Each row of a before or after table is a point. The points were changed in one or more steps. Then noise was added and the rows were shuffled. The steps act on columns, c1 being the first. Write out the steps. A step turns or swaps two columns, mirrors them in a line or flattens them onto one, adds a multiple of one to another, or multiplies or shifts one. Angles are multiples of 10 degrees, from the lower column toward the higher: turns from -170 to 170, lines from 10 to 170 but not 90. Use the fewest steps. Two steps may share a column if one is a turn and the other turns, adds or multiplies; they go together, in the order done. Otherwise the lowest column goes first.

Before, 11 rows:
27  4
-27  -4
-11  -4
-44  10
-3  -5
31  -12
-2  -21
-4  8
37  -4
5  -2
-45  32
After (11 x 2):
24  -35
-3  24
20  13
1  -7
-31  95
27  -13
-3  -15
-29  30
-8  -12
-18  -11
-3  -62
Steps: multiply c1 by 0.7; multiply c2 by 3

Before (14 x 4):
5  -17  -4  2
-3  51  3  -4
12  9  -19  2
12  -22  13  -6
13  -14  16  -8
-3  -19  16  22
6  -17  2  5
-9  -2  3  -4
-5  -2  -42  23
-9  95  16  -2
6  -13  -29  8
14  -21  4  1
-22  -16  -50  -6
9  16  -6  -4
After (14 x 4):
37  -31  17  -2
45  -17  1  -8
32  1  4  -3
54  -13  13  -21
53  -8  14  -19
43  -12  -3  -9
37  -6  -43  25
38  40  2  29
31  71  17  58
51  9  -19  9
47  16  -5  8
54  -18  2  -11
45  -8  -26  2
18  2  -53  -7
Steps: shift c1 by 40; add -0.3 times c3 to c2; turn c2 and c4 by 40 degrees

Before (11 x 8):
-34  39  11  -50  -12  -65  -76  18
-28  1  22  -36  27  -55  12  -17
42  40  66  31  24  -19  54  -37
-63  50  34  59  21  30  -32  -19
-4  0  -39  54  -11  -33  -35  -4
8  20  -27  -12  67  -70  47  -1
-8  26  -20  -1  -19  -44  -16  -41
-9  -33  43  0  -37  52  37  -16
-42  6  10  -33  -44  27  9  58
28  -8  -51  28  69  3  -16  44
-37  -32  12  54  -39  30  -26  58
After (11 x 8):
23  71  10  44  -64  41  -8  -32
18  39  66  13  43  14  -51  53
68  -23  -43  13  30  -17  46  -13
-17  3  5  -20  -9  -52  -41  -24
-45  19  -7  -57  -37  28  58  25
-43  7  12  -19  -7  67  -30  31
-15  12  35  -73  -32  -53  30  -69
28  -22  48  -57  -34  -35  -17  8
-42  -21  -2  29  -37  36  62  -16
-6  -26  -17  32  -4  -46  4  -36
69  -20  14  -34  11  -73  -8  48
Steps: swap c1 and c5; turn c3 and c6 by 30 degrees; add 0.5 times c6 to c2; shift c4 by -20; mirror c7 and c8 in the line at 50 degrees

Before:
33  17  -26  21  50  26  -6  -26  -14  -25  39
-19  11  20  -48  -27  29  18  -2  24  4  -24
66  10  33  8  26  64  -8  -17  41  -41  52
15  -6  54  31  -34  0  -2  -47  -20  -38  -58
-26  -62  33  35  -39  -38  16  -95  -18  -43  -17
30  19  19  46  45  32  39  -18  33  -13  -3
-9  -49  31  41  -53  12  4  -18  -52  -5  -17
71  2  44  -23  74  28  16  17  3  -55  29
-9  9  40  50  -59  -46  15  -59  -47  -28  11
-19  25  20  -21  7  38  -57  41  42  -9  -44
5  20  44  5  51  69  17  12  14  -78  26
40  26  21  -12  46  68  11  -51  -19  -38  20
-6  8  -24  -12  -56  22  1  16  26  -41  -62
After, 13 rows:
0  -23  47  33  -48  20  -2  -56  9  -40  30
14  53  -19  -50  -36  30  -5  39  1  -1  28
-20  55  -34  22  38  -17  -29  11  6  -20  -46
10  40  -11  -23  65  53  -4  57  9  -54  -77
-13  48  58  50  -66  22  -4  -19  5  -19  3
9  -9  3  39  -63  35  -15  21  -1  2  19
-21  61  -51  6  42  65  -1  53  15  -81  -16
18  59  -26  48  32  29  19  20  0  -20  -24
-14  49  -45  9  13  54  -29  23  7  -47  -80
3  64  -58  -12  36  42  -9  -13  7  -35  -45
27  66  -27  -20  -2  33  -79  81  2  -18  39
52  48  -29  -12  -65  -15  -20  56  9  -44  35
59  34  20  32  -44  53  -23  -6  5  -34  16
Steps: mirror c1 and c11 in the line at 150 degrees; shift c2 by 40; turn c3 and c6 by 70 degrees; shift c5 by -10; shift c7 by -20; shift c8 by 40; flatten c9 and c10 onto the line at 100 degrees

Before, 10 rows:
30  -34  34  20  -17  42  21  -28  -51  59  -31  -8  -5  -64
38  13  21  -9  0  18  -1  18  -23  -25  33  -20  -56  -18
50  -11  -14  14  -26  -44  -41  -1  -43  -32  42  -26  -92  10
-47  -12  62  -41  -25  -11  -3  15  24  25  -20  48  19  -40
12  82  -14  -46  -32  3  -53  -17  -3  -23  58  1  -34  -71
22  -7  58  -37  28  4  -68  31  -25  0  11  2  3  -71
16  17  -10  9  32  -11  -15  -29  16  -2  -2  11  -12  -31
-35  -16  34  -40  12  -15  -21  -51  20  -22  15  5  27  -30
34  -6  -62  -47  -4  6  41  17  -74  -3  39  27  7  40
7  -37  -3  -75  -43  -2  31  -5  52  31  -1  -18  -19  -46
After:
-13  1  -12  -47  -40  -31  -52  -34  -11  -15  62  -53  -19  -12
22  -4  -36  -18  -3  8  1  -49  -16  -29  32  -69  18  14
-55  1  -45  -59  -4  -26  42  11  -22  -34  37  -23  10  78
59  -1  -11  -42  28  -21  -68  4  -5  -9  11  -51  30  -59
51  1  54  -40  -31  -37  -5  19  15  24  -21  0  15  -57
-3  -2  -9  -82  -43  -52  24  -23  27  45  -2  -65  -3  -48
-6  -2  -17  15  34  -3  -15  -12  3  6  0  -37  -31  -29
25  2  42  -36  18  -38  -22  27  -5  -11  19  -45  -56  -14
35  2  -25  -1  -16  53  21  -5  6  21  -30  -66  -29  -95
-1  -5  -53  40  -21  -28  -41  -86  -26  -37  43  -74  1  54
Steps: turn c1 and c3 by -80 degrees; multiply c2 by 0; multiply c4 by 1.3; turn c4 and c6 by 30 degrees; swap c8 and c13; flatten c9 and c10 onto the line at 60 degrees; add 1 times c11 to c14; shift c12 by -50

Before:
7  9  -20  20  24  -44  -32  -22  -23  39  3  6  -13  1  14  -30  -42  13  -38  -21
-28  -19  6  -59  44  -4  33  -19  22  -24  -30  -16  18  -19  -9  -14  -8  37  9  -31
-14  -19  -37  -61  -40  -16  1  -22  -41  -33  -7  -13  15  15  38  -78  20  -36  -41  -34
-19  -17  -18  22  17  38  -36  6  19  12  -25  -37  61  -10  28  0  22  2  -46  -29
40  30  6  1  14  -8  -27  11  -9  41  19  44  -17  -46  -31  -43  -20  9  36  42
13  -15  55  -59  43  -27  40  35  4  -35  7  -12  -13  30  -48  -49  -1  20  5  30
1  -32  32  0  17  -19  -17  -10  -16  -16  -60  15  26  -30  10  -30  -35  23  -18  -1
-15  8  -11  8  -27  -30  1  -15  -34  -31  18  -13  -19  -8  -18  11  -41  -36  -9  28
23  26  6  -28  -24  23  -32  5  -53  47  5  1  -23  33  -22  -12  -38  -8  -24  -15
2  -30  -6  19  7  -13  0  18  -24  -11  -20  53  38  -50  -10  -8  27  27  31  -32
42  1  1  13  40  -20  -27  17  -50  21  -68  -17  -24  38  15  -47  -35  -27  -7  1
12  16  37  -13  49  -37  11  30  -42  30  -62  28  -7  20  6  -67  9  -36  -25  -18
-25  -42  -23  -5  31  40  -15  -18  -34  30  -8  6  59  -29  10  10  24  13  3  32
After, 13 rows:
23  -31  -7  -3  3  -9  -3  11  -26  -11  43  -71  3  -60  -12  9  27  26  -23  -29
-42  8  -19  -17  10  -40  36  -18  -24  35  30  -1  3  4  11  36  -41  17  3  -20
-16  -33  29  33  10  -13  5  -16  -22  -17  58  -25  21  -25  10  31  -24  25  5  3
-17  -21  -40  47  92  -22  -11  -23  -41  -31  -4  -2  19  25  39  17  21  -40  47  -33
16  12  -14  -22  11  -32  2  -17  -32  -30  9  20  -12  -20  -16  -27  -42  -37  34  27
-23  -20  -16  2  -9  38  -5  6  16  14  14  -2  75  5  36  14  28  1  52  -36
-49  1  -4  28  9  -19  30  19  -47  23  85  26  2  42  17  67  -39  -25  -67  3
-47  16  5  22  32  24  36  4  -56  42  16  8  2  19  -23  -13  -36  -2  -27  -18
28  -45  -28  5  -29  42  -17  -19  -30  29  24  -39  50  -25  10  20  21  14  45  30
-9  33  9  -11  23  1  40  13  -11  46  -9  -30  -15  -56  -32  36  -26  10  -91  46
-12  -13  60  41  8  -31  -28  35  0  -32  -46  17  -24  7  -48  68  -5  15  -26  30
-35  13  34  51  24  -40  1  31  -40  30  68  -22  -16  20  5  78  6  -33  -10  -21
33  -23  6  66  -17  0  -37  -22  20  -25  -29  2  2  -25  -14  42  -10  41  48  -28
Steps: multiply c1 by 2; turn c1 and c19 by -120 degrees; turn c4 and c11 by 140 degrees; add -0.7 times c9 to c11; turn c5 and c16 by 130 degrees; turn c12 and c13 by 150 degrees; turn c7 and c13 by -150 degrees; add 0.5 times c15 to c14

Before:
19  8  31  -4  32  10  22  -5  -6  -23  -31  1  18  -13  4  15  8  -22  8  30  -19  -2  -2  -21  21  13  -7  -8  2  -9  9  23
21  33  14  6  16  -1  26  -4  -8  2  -1  15  15  -9  -8  -3  12  -7  15  0  -18  -1  6  -1  5  -11  16  -4  0  6  -20  1
-17  7  5  9  4  -3  6  5  11  5  22  37  -8  12  -27  -6  5  7  -3  6  -5  13  -13  7  -12  -18  26  -32  19  -10  25  -12
7  2  21  4  11  7  15  -27  -32  -24  -23  4  4  -15  18  26  8  -15  12  20  -18  14  -3  -16  21  0  -16  2  9  -5  -2  6
-3  -3  -18  -21  4  21  -11  2  20  21  -1  -6  -24  -30  8  8  11  5  23  -4  8  21  -11  -4  -14  -13  -14  24  -26  -6  -1  -16
-7  22  0  5  12  -11  4  -8  -13  3  -9  12  15  -14  -15  3  30  -22  17  13  -16  -6  10  -5  16  0  23  -8  6  21  2  1
-7  -5  -12  26  -4  3  6  14  1  3  11  35  -18  5  1  -24  5  -2  1  -7  -17  -4  -10  3  -9  -7  23  -9  1  -7  17  -24
-10  15  -14  -21  -4  34  -10  22  17  -1  25  5  -3  -22  1  -3  25  -1  5  -7  15  -2  -12  -5  -12  0  -6  21  -23  -6  -26  -24
9  -7  -14  -22  -1  23  -7  17  0  6  10  -3  -9  -27  7  -2  -1  1  1  -22  6  6  -32  -7  -5  -11  -4  -1  -14  -4  -8  -11
After, 9 rows:
19  8  30  -16  32  9  21  -6  6  -24  -4  5  20  -12  3  15  7  -19  8  45  18  -1  1  -19  17  11  -7  -25  5  -9  9  23
-13  13  -16  17  -3  34  -12  22  5  -3  -8  7  -6  -22  1  -3  25  0  4  -22  -20  -1  -13  -10  10  8  -6  63  -24  -8  -27  -25
8  -1  22  -16  12  5  18  -27  -1  -25  8  4  3  -18  17  27  9  -13  11  27  19  16  -5  -2  11  9  -16  7  9  -5  -3  3
10  -9  -16  12  -4  24  -9  19  1  3  5  -1  -8  -27  10  -2  -2  0  3  -22  -14  4  -32  -5  15  -15  -2  -1  -15  -3  -11  -13
-16  6  4  7  6  -7  7  6  -2  7  8  36  -9  14  -26  -7  4  6  -3  -19  7  15  -14  3  -8  18  27  -95  18  -7  27  -13
-10  -6  -12  3  -6  3  5  13  -1  2  3  35  -17  4  1  -25  6  -2  -1  -16  24  -3  -11  1  -23  0  21  -27  0  -6  15  -25
-2  -4  -17  19  5  21  -10  2  4  21  13  -3  -23  -30  5  5  9  4  24  -6  -14  18  -10  -8  11  2  -14  71  -25  -10  -1  -14
-5  22  1  -15  12  -10  7  -9  0  4  2  12  15  -13  -15  0  31  -24  16  16  16  -6  9  -1  7  7  22  -24  7  22  3  5
22  33  13  -9  15  -2  24  -4  0  4  9  15  14  -9  -6  -4  11  -7  16  -2  19  -1  5  0  3  4  14  -13  2  6  -18  2
Steps: turn c4 and c21 by 160 degrees; turn c4 and c25 by 70 degrees; flatten c9 and c24 onto the line at 110 degrees; turn c11 and c26 by 110 degrees; turn c20 and c26 by 60 degrees; multiply c28 by 3
